Every row gives one point. To make a cloud, some directions were put in groups of two or more. Within a group, all points are equally far from the middle, so they leave a hole (a ring in 2 directions, a hollow ball in 3). The other directions are filled evenly. Then the cloud was stretched, turned, moved and blurred a little. Count the holes, and give their numbers of directions, smallest first.

Cloud, 19 rows:
[[-0.8 -3.5  4.2]
 [-3.5  5.0  3.4]
 [-6.0  2.4 -3.3]
 [-0.9 -4.5  1.0]
 [ 3.3 -1.7 -2.4]
 [-1.6  3.9  6.9]
 [ 3.5  1.0 -0.1]
 [-0.8  4.8  0.1]
 [-2.8 -0.3 -7.1]
 [-4.6 -2.2  1.5]
 [-5.2  4.0  2.9]
 [-0.7  4.1 -1.9]
 [-1.0  4.1 -2.2]
 [ 2.4 -0.7  7.0]
 [-5.2  4.4 -0.6]
 [ 3.5 -2.6  3.1]
 [ 0.9  1.8 -4.1]
 [ 4.1  0.7  3.2]
 [-6.4  0.9  1.0]]
Holes: 1 (3)

Cloud (29 x 4):
[[-2.0  4.6  1.2 -5.5]
 [-5.7 -2.3  2.2 -3.9]
 [-7.7 -2.9  2.1 -0.8]
 [-5.0 -4.4  0.3  1.2]
 [ 0.5  1.4 -3.9 -4.5]
 [-0.8  0.4 -5.4  4.7]
 [ 4.3  1.2 -1.0 -2.8]
 [-0.5 -0.7  2.5  6.6]
 [ 4.9  0.0  1.6  2.3]
 [-0.2  3.0 -2.8 -3.9]
 [-4.6  0.6 -1.8  3.5]
 [ 2.0  1.3  4.4 -3.0]
 [ 3.6 -1.4  0.6  6.9]
 [-0.4  1.9  4.1  4.1]
 [-0.6  0.7  7.8  2.0]
 [ 0.8  3.3 -0.2  2.0]
 [ 2.7 -2.9  2.7  4.7]
 [-2.4 -1.6 -1.3  7.2]
 [-6.1 -3.2  6.0  2.1]
 [-2.7  5.0  1.3 -4.4]
 [-4.2 -3.6  1.7 -1.7]
 [-3.5 -4.3  3.7  2.7]
 [-3.8 -3.8 -4.5  4.9]
 [-2.6  3.3 -0.9 -5.6]
 [-0.5 -3.5 -0.2 -2.2]
 [ 0.3  4.0  3.4 -5.2]
 [ 3.5  3.0 -0.4 -0.5]
 [-6.3  0.3 -2.1 -2.2]
 [-4.0 -4.4  2.6  4.1]]
Holes: 1 (3)

Cloud, 50 rows:
[[-3.0  4.7  2.8 -5.2 -3.0  3.4]
 [-4.9  5.7 -4.8 -0.3  2.7 -3.5]
 [-3.3  6.2 -3.9 -1.8  2.9 -2.9]
 [ 0.8 -4.5  2.5  2.7 -1.6  4.4]
 [ 0.1  1.8 -7.1 -2.2 -1.7  4.7]
 [-3.4  2.9  0.4  5.3 -4.4  0.4]
 [-6.3  5.8 -4.6  0.1  2.3 -2.4]
 [ 3.4 -2.9  3.0  2.0  1.1  3.3]
 [ 6.3 -1.5  0.7 -2.5 -3.5  2.9]
 [-5.1  5.3 -3.6 -1.9 -2.9 -0.5]
 [-2.6 -1.1 -3.5 -1.8  1.7  6.5]
 [ 0.0  0.4  3.4  3.7 -0.6 -4.8]
 [ 2.8  0.7  1.9  0.4 -4.0 -4.0]
 [-4.1  2.1  6.2  2.2 -1.1  4.0]
 [-7.6  4.9 -2.1  2.8  3.6  0.5]
 [-1.5  2.5 -6.5 -0.7  1.4 -4.7]
 [-0.6  1.0  4.5 -0.4 -6.0 -0.8]
 [-4.4  4.8 -0.1  5.9  2.1 -2.1]
 [-6.2 -1.6 -0.3  1.5  1.0 -0.5]
 [-3.4  0.5  3.3  2.3  4.4 -3.9]
 [ 0.1  1.6 -7.7 -0.8  3.2  3.3]
 [ 1.8  2.4 -3.6  1.7 -6.1  3.5]
 [ 0.3 -0.3 -1.8  5.0 -2.9  5.6]
 [-3.4  1.4  3.9  2.7 -0.4  6.8]
 [-3.9  4.3 -2.7 -2.2 -4.5  0.2]
 [ 1.9  2.3 -7.6 -2.2  1.5  3.1]
 [ 3.9 -2.2  1.9 -1.7 -5.7  3.2]
 [ 2.6 -3.5 -1.0  2.7  4.5  1.3]
 [ 0.0 -2.5  1.6  3.3 -4.0  4.4]
 [-2.3  2.1  7.3  1.1 -2.2  1.5]
 [ 1.2 -4.4 -1.7 -3.1  3.6  2.2]
 [ 0.5 -0.2  0.1 -6.0  1.4  3.9]
 [-3.4  4.4  3.8  2.6 -2.9  6.2]
 [ 3.7  2.6 -4.4  0.9 -4.3 -1.4]
 [-2.9  4.2 -5.3 -0.8  1.8 -5.1]
 [ 0.5  3.0  5.2  1.5 -0.5 -0.9]
 [ 3.4 -3.8  0.8  3.9  0.0 -2.0]
 [ 4.3 -2.1 -1.3 -4.4 -2.9  0.1]
 [ 2.1 -0.5 -6.5 -1.4  4.5  1.1]
 [ 4.7  0.3  3.1 -2.8 -3.0  4.5]
 [-7.6  5.0 -2.3  2.5  3.6  0.4]
 [-1.8  7.2 -3.5 -2.8 -1.8  5.3]
 [ 4.4 -2.7 -0.6  3.8  1.5  1.2]
 [ 1.0  5.4 -5.7 -2.8  0.3  3.8]
 [-5.7  2.7 -3.3  5.0  2.9 -3.5]
 [-2.7 -3.7 -1.4  3.0  0.7  4.0]
 [-0.7  2.7  5.8 -1.1 -4.5 -1.5]
 [-3.1 -2.3  1.9  1.9  3.5 -5.1]
 [-1.5  3.2  6.9 -0.6 -3.7  1.6]
 [ 2.1  0.3  4.4 -1.0 -4.0  7.0]]
Holes: 3 (2, 2, 2)
